Each row is a point. The window is the flat piece filled in between its corners: a triangle in 3 columns, a solid with four corners in 4, and so on. A path goes straight from each point to the next, and from the last back to the first. List the points from which the path goes on through the window.
In the rows, 100 means zero.

Window, 4 rows:
96	114	170	114
195	124	72	95
104	154	90	79
80	113	108	94
Path:
(1): 139	144	113	149
(2): 139	131	95	148
(3): 145	103	118	73
(4): 89	109	114	74
(5): 86	138	89	140
(6): 79	141	107	111
(7): 86	121	118	70
(8): 155	127	91	76
(9): 156	139	79	118
(10): 114	157	75	94
(11): 117	131	98	55
(12): 129	116	128	65
Through the window after points: 4, 8

Window, 8 rows:
165	51	131	75	92	48	68	127
113	126	92	85	43	18	77	134
73	140	56	9	67	37	97	126
63	67	106	84	64	177	155	123
91	150	44	55	76	80	61	136
106	104	141	89	107	157	168	120
86	55	110	123	123	127	155	104
100	80	156	87	96	64	62	106
Path:
(1): 70	74	136	85	123	106	115	181
(2): 96	84	112	76	98	127	122	88
(3): 103	127	73	67	73	90	88	102
(4): 87	118	79	61	93	75	84	165
(5): 81	84	120	78	100	105	134	191
(6): 109	102	113	75	89	116	131	93
(7): 113	86	92	72	60	161	129	59
(8): 43	80	107	85	80	124	134	184
(9): 110	88	117	65	105	60	86	181
(10): 133	91	99	75	75	74	80	95
(11): 121	117	70	68	51	107	117	57
(12): 83	97	91	66	96	85	134	195
(13): 100	66	119	73	87	94	103	163
(14): 129	75	109	82	71	109	111	76
(15): 138	69	134	109	82	117	105	66
(16): 115	61	147	98	107	102	98	163
Through the window after points: 3, 5, 7, 9, 13

Window, 11 rows:
100	100	85	149	142	142	105	139	38	72	110
72	83	121	18	104	148	107	98	109	87	51
195	58	131	90	75	116	72	73	107	82	80
157	59	74	115	135	116	132	164	59	130	103
81	131	49	135	158	142	93	90	67	118	84
80	116	39	169	86	112	136	112	73	100	143
108	72	135	78	88	62	48	70	115	86	79
85	124	156	57	57	115	70	82	95	124	76
165	48	87	81	87	139	57	163	106	103	99
68	127	139	86	103	133	119	131	151	109	73
152	128	116	49	78	69	51	72	94	59	52
Path:
(1): 129	112	97	69	132	117	94	111	88	95	122
(2): 111	72	93	101	88	118	98	112	81	105	29
(3): 114	76	96	116	81	117	96	139	81	101	42
(4): 124	98	101	95	145	126	86	108	73	91	155
(5): 137	96	128	48	121	116	92	95	110	98	118
(6): 120	63	101	96	70	129	81	106	92	85	37
(7): 100	100	89	123	72	115	74	87	82	96	33
(8): 111	118	101	85	107	110	86	83	102	81	120
(9): 150	105	104	86	115	99	77	95	88	85	128
(10): 137	96	95	135	81	94	76	105	81	95	59
(11): 118	68	105	123	77	141	92	132	80	107	43
(12): 121	89	116	85	116	127	96	96	104	96	126
(13): 121	108	103	93	104	117	95	92	100	90	146
(14): 117	86	96	125	67	111	95	105	80	103	44
(15): 80	101	99	113	88	110	102	103	81	91	28
(16): 104	114	97	94	124	128	92	106	100	103	101
Through the window after points: 1, 3, 5, 13, 15

Window, 14 rows:
76	116	72	101	81	89	130	95	102	144	110	74	101	99
81	122	136	117	118	80	30	127	116	48	78	37	45	74
92	85	119	134	115	89	136	137	79	75	94	80	68	102
107	143	135	63	119	156	140	73	161	80	105	73	121	122
51	113	100	127	106	112	103	80	104	120	42	118	28	115
70	114	59	96	143	104	111	108	122	56	64	74	146	126
122	132	58	91	140	135	101	78	133	79	133	91	61	119
106	78	91	102	80	103	107	87	21	80	100	67	101	78
48	89	105	98	117	115	97	83	101	123	120	101	63	106
80	38	84	123	75	86	99	98	138	161	95	57	68	111
92	122	135	5	96	91	129	80	145	83	87	95	94	105
95	75	108	92	99	121	122	174	41	86	89	39	65	100
70	94	101	126	28	101	77	119	65	80	87	119	75	106
114	73	120	87	107	92	96	106	76	177	102	92	88	98
Path:
(1): 103	120	93	83	120	99	97	85	108	92	118	79	68	154
(2): 88	104	122	95	110	68	110	93	86	97	114	64	73	160
(3): 91	89	109	94	101	106	117	115	107	101	86	87	80	83
(4): 75	88	89	112	102	140	103	128	101	106	92	95	83	50
(5): 97	98	107	121	96	80	90	93	81	101	100	63	68	151
(6): 94	98	108	94	100	92	105	101	106	112	91	67	85	125
(7): 98	84	97	103	95	122	114	114	114	108	83	85	80	71
(8): 83	80	89	94	109	114	119	113	120	89	86	86	88	63
(9): 84	104	108	95	88	79	103	92	105	118	94	68	87	157
(10): 84	111	124	88	104	86	112	83	93	97	102	70	70	157
(11): 82	94	95	87	97	121	114	107	122	107	64	109	79	52
(12): 78	96	95	106	102	109	100	92	121	111	97	103	77	86
(13): 76	101	108	114	91	71	90	59	103	107	104	72	76	172
(14): 67	107	110	100	111	94	105	85	92	118	93	78	73	150
(15): 73	94	95	107	99	124	104	98	111	110	84	109	61	66
(16): 102	109	87	79	114	130	117	95	130	94	98	97	83	66
Through the window after points: 2, 8, 10, 14, 16

Window, 14 rows:
113	149	30	104	73	125	132	115	131	143	95	137	109	113
88	144	86	128	86	59	110	149	149	109	101	86	58	93
59	82	54	117	86	95	83	130	123	102	87	140	157	79
88	90	51	85	85	101	122	112	164	97	92	65	96	140
88	46	63	168	139	130	78	90	43	53	124	100	133	72
95	95	109	57	130	73	82	38	46	100	80	65	113	71
97	126	91	122	23	97	132	107	132	66	83	105	100	83
122	109	107	78	117	87	147	119	143	86	80	128	94	98
92	5	108	106	91	101	85	92	32	104	117	112	61	49
63	132	121	113	78	121	130	110	160	127	118	112	100	126
98	8	69	163	105	70	76	48	78	70	174	121	112	28
90	95	87	19	123	87	77	84	16	56	146	95	128	94
82	61	78	94	117	66	141	90	17	88	133	73	163	65
144	109	108	110	69	108	92	141	160	126	106	81	115	104
Path:
(1): 79	106	70	88	89	128	112	102	99	81	136	77	101	31
(2): 93	122	79	89	89	112	106	108	136	100	106	96	95	73
(3): 106	90	98	125	87	73	105	108	108	100	85	130	99	142
(4): 98	77	89	111	95	83	94	89	71	94	111	119	120	96
(5): 79	82	82	100	102	106	103	106	86	88	120	98	116	45
(6): 89	87	82	83	97	107	115	101	116	100	111	93	102	60
(7): 104	94	90	102	86	70	106	98	91	109	104	97	106	112
(8): 97	105	97	119	76	72	94	114	94	109	88	115	112	154
(9): 84	131	75	72	94	123	141	119	126	99	100	81	100	61
(10): 77	73	82	96	116	113	106	98	93	89	125	89	116	56
(11): 100	83	88	106	105	80	97	95	79	95	123	111	113	108
(12): 107	93	94	111	81	74	100	103	92	80	97	114	115	119
Through the window after points: 12

Window, 14 rows:
93	80	81	95	74	92	82	112	87	105	106	131	136	110
92	87	95	114	76	90	91	105	105	97	96	52	143	100
120	127	138	91	159	90	24	110	118	130	58	86	88	130
106	160	115	117	52	95	98	116	76	128	46	127	122	115
113	88	101	110	104	127	98	79	65	68	99	139	89	120
76	104	103	155	72	91	80	62	120	99	91	122	124	112
130	105	99	117	92	131	88	124	99	84	123	132	110	103
72	111	153	70	92	128	92	10	152	155	131	86	108	92
100	100	57	106	96	136	81	94	113	59	85	130	133	118
155	98	110	98	78	113	107	109	107	73	63	163	93	125
65	156	139	100	67	59	92	104	96	94	94	116	134	126
90	105	96	123	129	98	125	95	96	102	103	128	158	99
64	118	80	128	111	59	136	49	113	113	152	108	30	145
128	107	70	134	131	98	70	5	122	92	130	116	109	154
Path:
(1): 124	84	110	133	99	119	99	104	104	91	91	128	126	179
(2): 110	126	107	93	111	94	78	90	105	102	84	121	100	84
(3): 108	125	96	102	96	92	88	67	100	93	80	134	84	92
(4): 101	88	124	133	84	134	95	101	111	135	115	88	149	163
(5): 101	99	106	113	112	107	109	92	92	110	101	129	101	173
(6): 97	122	87	104	93	84	92	72	117	92	116	101	99	82
(7): 108	101	90	107	94	88	79	90	88	96	95	126	125	93
(8): 65	83	106	89	69	115	97	127	118	124	112	115	125	172
(9): 93	101	120	143	95	128	83	105	103	100	101	123	122	144
(10): 114	117	85	88	94	83	86	84	119	99	92	114	109	94
(11): 106	118	90	114	76	87	85	48	94	71	91	124	116	72
(12): 93	99	100	115	84	124	113	112	111	116	112	127	124	156
(13): 96	100	112	116	109	110	78	70	115	109	107	109	114	146
(14): 117	123	84	104	102	83	83	51	112	98	105	100	114	91
(15): 117	109	85	117	101	93	85	81	114	71	111	120	112	59
(16): 102	96	104	115	84	132	96	107	90	120	88	115	115	166
Through the window after points: 1, 7, 13

Window:
104	118	118	134	71	66	81	98	151	99	121	133	82	129
88	62	134	95	123	103	93	56	141	88	81	124	127	117
87	107	129	98	79	120	120	72	133	105	108	55	73	103
115	100	88	111	122	110	92	79	82	46	66	92	80	109
110	130	117	48	58	86	122	122	89	104	100	125	116	80
118	195	120	98	92	98	94	80	96	84	89	130	73	64
108	73	81	154	78	112	93	50	93	69	55	110	98	134
122	76	115	111	115	98	134	114	102	111	73	97	122	97
83	99	119	94	79	98	92	125	112	118	74	118	95	90
70	130	86	117	96	101	68	80	156	89	90	115	127	100
59	107	73	82	103	81	63	60	88	123	111	92	106	71
62	141	95	118	114	119	78	112	81	99	145	113	99	43
80	106	85	59	98	92	137	111	98	127	95	143	91	95
158	106	104	95	81	123	76	115	92	115	95	126	107	107
Path:
(1): 79	118	97	78	104	102	112	100	87	120	93	125	108	118
(2): 94	110	116	112	99	105	94	108	93	107	85	113	116	115
(3): 116	90	97	98	99	100	91	77	124	89	91	127	106	85
(4): 107	85	101	85	71	88	96	90	129	81	106	127	80	57
(5): 89	133	112	104	91	88	92	97	104	114	103	111	112	122
(6): 89	127	136	101	114	117	106	106	89	121	96	113	120	140
(7): 108	94	94	100	87	89	108	103	116	96	79	110	91	60
(8): 91	106	94	105	83	113	96	101	127	95	115	117	74	33
(9): 67	142	115	108	118	107	86	102	67	108	116	98	122	118
(10): 73	138	121	91	110	92	90	80	89	126	101	87	110	125
(11): 97	101	77	94	84	96	78	81	109	93	96	122	89	50
(12): 97	90	96	111	88	92	92	77	123	98	89	112	89	81
(13): 67	145	118	87	95	107	81	103	90	116	106	95	120	135
(14): 81	134	109	104	99	78	83	106	93	106	97	135	110	135
(15): 103	109	92	104	88	99	91	94	123	93	89	129	102	75
(16): 98	101	91	78	90	92	119	104	112	110	95	131	87	80
Through the window after points: 4, 6, 8, 10, 12, 16

Window, 14 rows:
108	111	109	93	114	116	59	73	134	104	100	162	89	113
14	176	129	144	156	161	147	159	60	52	105	124	144	98
154	44	53	151	75	86	102	63	125	98	81	118	113	128
107	96	126	121	76	104	41	87	104	107	90	70	71	95
57	45	83	158	108	110	135	41	129	87	39	154	108	96
107	44	81	110	130	22	111	61	75	65	90	142	106	94
63	66	132	119	143	106	134	137	59	75	63	160	190	77
112	124	109	86	91	180	59	125	79	93	91	138	5	99
97	183	93	69	88	151	61	110	58	143	86	120	68	69
97	172	153	94	77	131	106	134	85	123	81	131	47	114
77	96	100	98	47	119	75	118	92	133	141	116	64	105
115	40	60	104	118	57	106	99	159	90	66	125	85	79
67	118	152	130	154	158	168	104	66	111	123	102	148	74
125	103	94	78	46	123	91	61	130	60	75	149	75	65
Path:
(1): 107	106	108	164	100	94	100	102	108	99	97	155	85	55
(2): 87	115	117	152	115	118	91	101	116	98	93	164	88	65
(3): 85	100	99	78	121	117	106	101	100	85	90	118	117	122
(4): 69	77	100	67	141	141	174	91	77	69	89	96	136	134
(5): 88	121	144	158	124	121	111	100	82	122	117	131	113	50
(6): 99	101	112	145	96	118	92	92	110	95	98	160	78	64
(7): 60	106	95	63	126	120	98	88	96	98	67	92	134	160
(8): 88	70	87	39	107	109	118	77	76	100	91	95	109	132
(9): 112	105	108	158	96	90	85	100	118	74	75	173	87	52
(10): 92	105	119	170	117	119	86	117	94	80	99	169	82	36
(11): 95	107	100	43	103	127	124	85	89	100	60	98	103	156
(12): 76	66	91	103	109	113	115	78	106	88	59	127	108	102
(13): 98	92	117	188	104	91	107	90	106	94	95	162	110	65
(14): 107	100	96	152	103	90	92	102	102	91	94	145	94	73
(15): 87	42	85	51	109	129	115	75	111	83	71	95	111	127
(16): 73	87	93	88	117	116	108	101	108	84	71	108	100	115
Through the window after points: 2, 4, 6, 8, 12, 16

Window, 14 rows:
42	133	104	130	78	100	126	76	71	120	161	118	75	133
63	67	55	57	83	58	121	53	121	70	90	107	102	89
91	40	120	43	104	143	67	118	121	108	62	79	85	151
111	112	106	88	84	79	48	84	101	136	175	39	130	111
181	72	101	117	98	66	81	122	99	72	21	114	85	65
40	87	72	72	93	5	138	106	69	106	108	68	117	102
37	92	29	109	158	164	153	53	64	111	87	111	121	137
66	86	106	161	77	118	116	89	77	123	112	107	192	113
77	98	117	65	83	124	98	75	82	169	110	106	141	116
59	67	71	121	125	47	164	92	102	103	87	101	80	44
120	118	66	132	96	137	136	97	117	115	48	72	82	86
66	95	55	106	116	78	129	155	96	92	111	142	112	109
132	114	102	96	149	114	115	103	139	72	78	89	112	131
91	92	74	93	94	139	180	76	68	112	127	85	69	102
Path:
(1): 75	100	93	89	99	97	113	84	102	78	96	85	106	98
(2): 101	105	102	91	127	112	116	93	102	78	90	89	114	103
(3): 124	94	69	136	116	92	123	107	149	127	82	104	112	155
(4): 99	92	90	123	90	72	112	90	100	116	117	116	105	141
(5): 73	116	107	104	93	128	103	95	67	97	101	77	101	54
(6): 84	98	100	96	95	120	116	88	84	105	100	89	105	88
(7): 103	88	69	94	97	98	139	86	99	147	90	105	106	129
(8): 86	89	72	97	107	78	133	89	103	120	107	111	98	127
Through the window after points: 2, 4, 6, 8
